Rows are points. The points of each table are mixes of a few directions, plus a little noise. Count the directions of each table, and those that both share. Where both have some left over, give the other angles between the two spaces (their principal angles), to ten degrees, smallest first.

First:
[[ -0.1   8.4]
 [ -0.2  35.7]
 [  0.3  19.8]
 [ -0.2 -31.8]
 [  0.2  -8.0]
 [ -0.2  30.3]
 [  0.4 -54.5]]
Second:
[[  8.4 -14.5]
 [-26.2  45.1]
 [ 14.2 -24.4]
 [ -9.2  15.8]
 [ 12.8 -22.1]]
Directions: first 1, second 1, shared 0; angles 30

First (6 x 6):
[[-32.9 -19.9 -12.3   3.7  24.9   3.4]
 [  3.6   2.4 -40.0 -30.0  -5.9 -18.5]
 [ -1.4 -17.9  10.9   8.0  31.8  10.7]
 [ -1.7 -22.0   7.6  26.2  40.3   0.5]
 [ 11.2  16.6  14.2 -15.2 -29.9  12.6]
 [ 20.7  40.2  15.9   8.3 -58.4  -6.4]]
Second:
[[ 26.4  26.9 -20.6  23.4 -22.0 -44.8]
 [ -5.3  -5.3   5.7  -4.7   4.6   9.7]
 [ 15.5  15.7 -13.0  14.8 -14.1 -25.9]
 [ 20.8  19.8 -17.5  18.2 -18.5 -35.6]
 [  3.3   2.4  -1.3   1.6  -2.6  -5.1]
 [-39.7 -38.9  33.6 -35.8  34.6  66.0]
 [-25.0 -23.8  20.7 -20.9  20.3  40.8]
 [ -6.1  -4.4   4.7  -4.6   4.9   7.0]
 [  7.7   7.1  -6.3   5.0  -6.1 -13.1]]
Directions: first 4, second 1, shared 1

First, 10 rows:
[[  0.3  12.5 -29.9  23.2  -3.0  18.2  17.8  39.1  28.8]
 [ -2.5  -5.8 -26.1   8.4 -13.9   0.9   5.1  26.6  17.3]
 [  7.5 -24.4  10.2 -10.7  -8.1 -23.7  -9.2   1.1  -6.3]
 [ 34.6  16.8  23.4  42.3   7.0   7.6  24.0  -1.5 -45.7]
 [-29.5  18.5  17.3 -62.1  26.0   4.0 -17.2 -38.4  30.2]
 [-21.7 -11.3 -16.0 -17.9   4.2   0.6 -16.9   5.8  37.1]
 [ 24.7   5.3  -5.5  33.1 -28.7  -5.2  24.6  14.3 -43.3]
 [-11.1  -1.9   4.7 -39.1  -0.9 -12.5  -7.1  -5.0  16.4]
 [ 30.5 -19.5  26.0  37.4   8.9 -10.5  -2.0  -1.3 -35.6]
 [-33.5  10.6  -5.7 -14.3   9.6  19.9 -19.3 -41.8   2.1]]
Second (9 x 9):
[[ -0.7   9.2  15.6  14.0  29.5  -9.4  38.1  32.3   8.7]
 [-27.4 -15.3  26.8  -5.2   4.6 -21.5  47.8  44.7 -21.0]
 [  8.1   4.4 -14.5  11.6  -0.9  29.2 -26.8 -10.8  16.7]
 [  8.2   3.2  -1.1  -6.3  -3.5 -13.6  -4.1 -14.5  -3.8]
 [ -5.0 -14.3 -23.5  -1.2 -31.3  43.2 -55.5 -30.0   5.7]
 [  4.5   2.2 -10.7   6.4  -1.7  18.5 -17.1  -6.0  11.5]
 [  4.9   8.3   8.2   3.6  14.3 -15.1  19.4   7.9   1.3]
 [-17.9 -10.1  27.5 -19.1   4.7 -49.6  49.6  25.2 -28.6]
 [ 23.2   8.9 -25.8  -1.4 -15.8  19.0 -52.6 -50.5  13.2]]
Directions: first 5, second 3, shared 1; angles 40, 70

First, 8 rows:
[[  5.4  -2.5 -13.2 -47.1  23.5 -35.5   7.1  -4.4 -27.2 -15.6  22.0  -9.7
  -17.5  -5.3]
 [-17.9  24.3 -15.5  56.0 -20.3  12.3  -9.4 -15.5  29.7  50.2 -12.7  13.1
   58.4 -13.9]
 [ -5.0   6.3  -3.3  16.7  -6.5   5.0  -2.8  -3.7   9.1  13.6  -4.5   3.8
   15.7  -3.1]
 [ 24.2 -36.1  34.7 -52.5  14.2   7.8   9.5  27.7 -25.9 -67.2   3.3 -13.1
  -78.5  26.2]
 [  5.0  -6.0   2.1 -19.1   7.8  -7.0   3.2   3.3 -10.3 -14.0   5.7  -4.4
  -16.1   2.7]
 [-10.1   9.5   6.3  56.4 -25.9  33.5  -9.1  -1.1  31.8  28.5 -22.1  12.2
   32.4   0.2]
 [ -5.1   6.1  -0.7  22.9  -9.8  10.5  -3.7  -2.7  12.7  14.9  -7.6   5.1
   17.1  -2.0]
 [  3.5  -1.3 -10.3 -33.5  17.1 -26.1   5.2  -3.6 -19.4 -10.3  16.0  -6.9
  -11.5  -4.5]]
Second, 8 rows:
[[ 16.3   3.9  16.8   7.6   9.4  -8.7  22.8 -33.8  -5.4  14.8 -28.0 -17.0
   30.8   4.1]
 [  3.0 -27.3  -0.2 -55.3 -29.9  18.5  -5.4  -8.8 -14.9  41.6 -19.5  12.2
  -11.1 -34.7]
 [  3.6  13.2   5.4  28.0   0.7  -2.7  11.6 -24.9   8.2  22.7 -20.2  -7.0
   39.2   0.1]
 [ 23.9 -16.4  21.6 -43.4  31.8 -21.4  19.3   6.1 -29.6 -56.1   8.2 -22.6
  -46.7  22.9]
 [-16.6   4.5 -16.0  13.7 -16.7  12.4 -18.0  13.9  14.4  14.9   9.8  16.6
    2.7 -10.8]
 [  2.5  -4.3   2.4 -12.1  14.8  -8.8  -0.7  18.1  -8.3 -37.2  18.8  -4.7
  -31.1  14.6]
 [ -1.0  27.1   2.2  56.3  16.3 -11.1   9.1 -13.0  17.1  -4.3  -3.2 -10.7
   38.2  19.3]
 [-31.7   0.0 -32.1   6.1 -26.6  21.5 -38.5  42.8  18.1   4.1  34.5  32.1
  -23.8 -15.8]]
Directions: first 2, second 3, shared 1; angles 80

First, 9 rows:
[[-12.7   9.8 -53.9  71.4  12.5  -3.9 -23.2   1.6 -22.2 -26.5 -55.2  -8.0
  -49.8  72.3   0.3  74.8 -69.5 -42.5 -25.4 -16.3]
 [ -6.7   4.9  11.8 -38.8 -12.1   5.2  17.9   1.2   9.6 -12.8   6.4  -4.5
    5.4 -20.3  -4.3  23.4 -10.4   6.3  34.1   3.8]
 [  8.1  -5.5  17.0 -13.4  -0.8   0.4   2.8  -1.2   4.8  14.2  18.5   3.8
   17.0 -19.9   1.5 -35.9  30.9  13.4  -2.4   4.9]
 [  8.9  -6.1  13.2  -2.3   2.2  -1.3  -2.7  -3.2   1.9  18.1  16.2   4.4
   16.0 -14.6   3.2 -42.7  31.8  12.8 -12.6   2.9]
 [  4.7  -4.3  17.0 -19.6  -2.3   0.6   5.6  -1.5   5.8  10.5  17.1   3.1
   16.1 -20.6   0.0 -26.8  24.2  12.9   4.6   5.7]
 [  4.9  -3.5  13.7 -15.2  -1.9   1.1   4.0  -0.3   6.1   9.4  14.5   2.1
   13.3 -18.3   0.7 -24.2  21.7  11.8   2.2   4.4]
 [-12.6   9.7  -4.5 -20.1 -10.3   3.8  13.1   4.2   3.6 -23.7 -12.3  -6.3
  -11.2   1.9  -5.0  54.4 -36.0  -8.1  31.6  -1.2]
 [  2.3  -0.9 -25.5  51.4  13.9  -5.0 -21.7  -1.5 -14.9   3.5 -18.6   0.9
  -18.4  34.6   2.0  -1.2  -7.6 -15.5 -36.5  -7.3]
 [  3.4  -3.0  12.1 -13.8  -1.4   1.2   4.8  -0.5   4.7   6.7  12.1   1.8
   11.9 -15.7  -0.3 -19.3  17.6   9.8   3.5   3.6]]
Second (8 x 20):
[[ -1.3   1.4 -15.5  26.4   5.4  -2.0  -8.8  -0.4  -7.6  -3.7 -14.4  -2.0
  -14.0  21.2   1.0  12.4 -14.5 -11.6 -12.9  -4.7]
 [-13.7  10.4  -8.0 -19.5 -11.6   4.2  11.2   2.8   3.6 -26.8 -16.4  -7.7
  -14.0   5.2  -4.6  59.2 -41.8 -11.2  31.2  -2.3]
 [-11.6   9.0 -30.1  29.1   3.4  -1.4  -6.7   2.7 -10.0 -23.1 -33.0  -6.5
  -29.7  38.3  -1.2  58.4 -49.8 -25.3  -1.7  -9.2]
 [  0.8  -1.4   6.5 -10.0  -2.2   0.3   3.7   0.4   3.5   2.0   5.8   0.6
    5.2  -8.7  -0.1  -5.1   6.1   3.9   5.0   2.5]
 [ -1.1   0.4  -8.5  14.5   3.2  -0.3  -4.9   0.8  -5.3  -2.5  -7.4  -0.1
   -6.8  11.2  -0.3   6.0  -6.6  -7.4  -7.7  -2.5]
 [ -1.3   2.5 -10.9  15.1   3.1  -0.3  -4.7   0.4  -4.6  -5.3  -9.7  -0.6
  -10.3  13.8   0.1  12.6 -13.1  -7.5  -6.2  -3.2]
 [ 19.2 -14.9  38.7 -24.4   1.3  -1.5   2.6  -4.9   9.2  38.8  45.0  11.0
   40.8 -45.9   4.8 -94.9  76.0  33.5 -12.6  10.8]
 [  9.2  -8.3  29.6 -31.8  -4.4   1.6   9.0  -2.6  10.3  18.6  30.2   4.8
   27.1 -37.1   0.8 -49.4  42.9  23.3   6.0   8.2]]
Directions: first 2, second 2, shared 2
